Each row is a point. The window is the flat piece filled in between its corners: a triangle in 3 columns, a solid with four corners in 4, and so on. A path goes straight from each point to the next, and from the last back to the first. List the points from which the path goes on through the window.
In the rows, zero is written as 128.

Window, 4 rows:
[[117  87 137 151]
 [122 142 102 122]
 [116 157 103  80]
 [182 137 151 126]]
Path:
(1): [129 111  77 105]
(2): [117  64 107 123]
(3): [120 117 150 157]
(4): [ 64 157 121 111]
(5): [165 144  97  70]
(6): [160  71 118 142]
(7): [119 118 147 151]
(8): [154 191 146 123]
(9): [155 142 114  90]
(10): [130  79 137 141]
(11): [ 98 114 146 164]
(12): [117 174 136 138]
Through the window after points: 2, 4, 12

Window:
[[151 128  69 156 148 148]
 [120 189 154  76  96 159]
 [117 125 145  82  97 124]
 [127 117 136 151 137 107]
 [ 82 149 156  80 182  67]
 [151 126 148 121 177 130]]
Path:
(1): [ 85 138 166  83 134 175]
(2): [148 139 128  95  96  92]
(3): [141 158 129  86 124 121]
(4): [103 124 148 104 141 154]
(5): [ 58 155 122 114 127 146]
(6): [147 165 153  81 137 113]
(7): [167 140 157  95 135  86]
(8): [ 98 156 143  86 120 140]
(9): [ 89 136 126 132 187 164]
(10): [133 136 132 123 150  96]
(11): [141 148 139  95 121  88]
(12): [112 145 143  96 116 181]
Through the window after points: 1, 5, 7, 11

Window, 9 rows:
[[124 131 135 136  81 136 133 140 105]
 [128 124 109 128 153 158 192 182 116]
 [133  78 114  98  66  73 133  66  79]
 [155 145 105 109 169 166 137 141 120]
 [101  86  86  88  59  53 102  89 119]
 [129  99 147 149 131  94 124 127 113]
 [126 174 117 139 162 110 149 136  84]
 [172 135 101 150 121 104 143 149 107]
 [130 156  69 170 176 153 153 102 115]]
Path:
(1): [136 128 139 125 137 114 157 127 129]
(2): [138 144 128 142 124 110 145 111 120]
(3): [136  98  73 138 128 108 107 137  74]
(4): [138 120 112 147 150 107 135 145  80]
(5): [146 152 121 118  80 102 151 100 156]
(6): [120 178 146 166 135 108 197 111 131]
(7): [162 113  79 120 156 151 118 158  89]
(8): [133 103  75 135 108 145  96 135  64]
Through the window after points: 4, 8

Window:
[[ 97 109 173  70 173 179  88  65 121 108 156]
 [142 170 129 192 140  76 151 171  94 102 177]
 [134  76 110  78  83 162 135 101 116 160 117]
 [151 187 143 155 147 108 111 165 170 130 150]
 [ 63  94 162 121 120 196  90 114 124 118 134]
 [103 101  96 130 101 100 168 119 168 144 153]
 [134 149  62 156 153  99 127 169 146 107 127]
 [119 153  98 124 122 133 200 132 140 142 111]
 [157 155 130 187 190 154 143 140 133 139 201]
 [135 106 110 144  97 137 147  82 151 113  98]
 [ 72 115 134 104 126 166  76  55 114 165 117]]
Path:
(1): [107 157  98 129 133 138 113 115 141 123 137]
(2): [112 100 115 135 142 126 117 117 118 148 117]
(3): [122 111 154 145 147 130 133 127 133 154 136]
(4): [124 143  85 125 101 150 109 112 139  90 174]
(5): [ 98 161  96 132 114 124 134  98 149 125 157]
(6): [169  86 130 131 152 140 140 129 118 143  98]
(7): [140 106 130 158 167  87 142 182 152 170 116]
(8): [123 175 100 142  98 144 135 107 129 101 154]
Through the window after points: 1

Window, 12 rows:
[[ 97  95 144 168 139 128 162 146 104 129 111  43]
 [181 132 119 137 116 159 132 109 137 174 113 161]
 [166 126 112 117 100 145 130 111 167 120  76 144]
 [ 95 102 139 130 136 120 102 201  83 131 129  75]
 [157 106 113 105  95 112 114  80 119 147 103 133]
 [155 119 232 142  97 122 132 132 116  70 189 159]
 [178 123  82 129 114 128 122 110 159 137 138 121]
 [151 150 124  94 101 121 141 109 162 165 117 123]
 [186 101 123  76 129 153 121  87 164 152 107 125]
 [132 102 178 117 106 140 180 117 124  78 179 184]
 [ 71 100 149 169 193  96 148 133 128 119 107  86]
 [175 153 179 114 121 135 157 121  91  71 164 161]]
Path:
(1): [112 116 137 109 100 138 135  80 148 113 141 136]
(2): [188  95 180 139 159 128 183 184  97 109 140 141]
(3): [175 103 133 124 125  76 135 169 159 165  67 134]
(4): [150 130 127 112 120 166 125  85 130 119 150 141]
(5): [138 127 106 113 145 182 101  74 120  97 160 136]
(6): [162 123 149 124  93 106 159 141 158 133  83 138]
(7): [173 113 187 136 117  92 179 169  70 128 123 135]
(8): [120 124 125 114 125 153 115  96 151 108 155 127]
(9): [112 146 168 110 112 160  72 111 114 126 108  91]
(10): [166 107 127 141 125 112 157 122 135 129 130 133]
(11): [171 102 142 118 140 117 149 132 143 147  90 141]
(12): [117 139 117 102 109 147 114  85 150 130 155  92]
Through the window after points: 1, 5, 11

Window, 14 rows:
[[114 116 168 135 106 121 101 126 116 142 183 128  75 149]
 [164  93 148 117 133 154 174 158 145  78  63  71 166 123]
 [131 188 144 148 147  72 129 152 127 134 168 117  73 163]
 [106 115 121  93 175 138 142  81 136  83  54 106 164 114]
 [136 126 120 161 107  79 120 130 143 174 124 139  59 136]
 [141  88 165 100 122 114 206 111 132  93  63 121 215 148]
 [141  95 147 138 150  77  66 142 131 158 131 117 130 180]
 [110 152 153 181 100 100  80 135  88 149 112 117  97 177]
 [148 116 125 177 168 120 112 108 108  97 117 158 148 112]
 [156 136 118 144 131 138 134  63 166  95 102  94 186 129]
 [146 133 113 130 109 120  99 154 117 139 139 159  82 212]
 [130  66  99 118 117 106 183 136  95 103 110  68 165 169]
 [124 136 113 111 130 140 146 143 127 139 106 114 192 106]
 [121 133 125 143  86  59  60 150 127 103 146 146  96 150]]
Path:
(1): [171 151 192 120 113 122 129 118  48 120 117 106  94 136]
(2): [172 119 132 138 113 120 109 103  91 114  97 131 129 146]
(3): [111 110 126 130 140 123 138 134 153 123 116 116 161 139]
(4): [115 124 143 149 142 100 112 167 164 139 135 117 117 178]
(5): [165 161 127 122  94 109 135  87  47 102 129 125  87 121]
(6): [194 136 109  68  83 117  95  85 123  92 116  69 134 141]
(7): [111  98 127 162 148 111 154 140 127 129 114 122 155 162]
(8): [ 57  94 124 184 141  92 136 112 153 100 119 146 115 182]
(9): [159 124 139 108 125 118 134 140 106 128 105 113 138 135]
(10): [153 133 134 123 129 101 103 129 119 125 124 119 116 133]
(11): [ 94 107 121 162 125 129 145 144 145 125 105 105 138 164]
(12): [124 119 120 132 142 148 147 138 153  98 103 111 132 162]
(13): [161 121 138 121 116  99 109 114 105 127 105 123 138 142]
(14): [191 105 161  69 132 115 125 116  71  89 110 121 133 142]
(15): [ 62 157  95 188 134 124 132 138 179 157 104 108 162 128]
(16): [106  92  70 167 152  88 134 135 178 121 125 133 152 150]
Through the window after points: 4, 6, 12, 14, 16
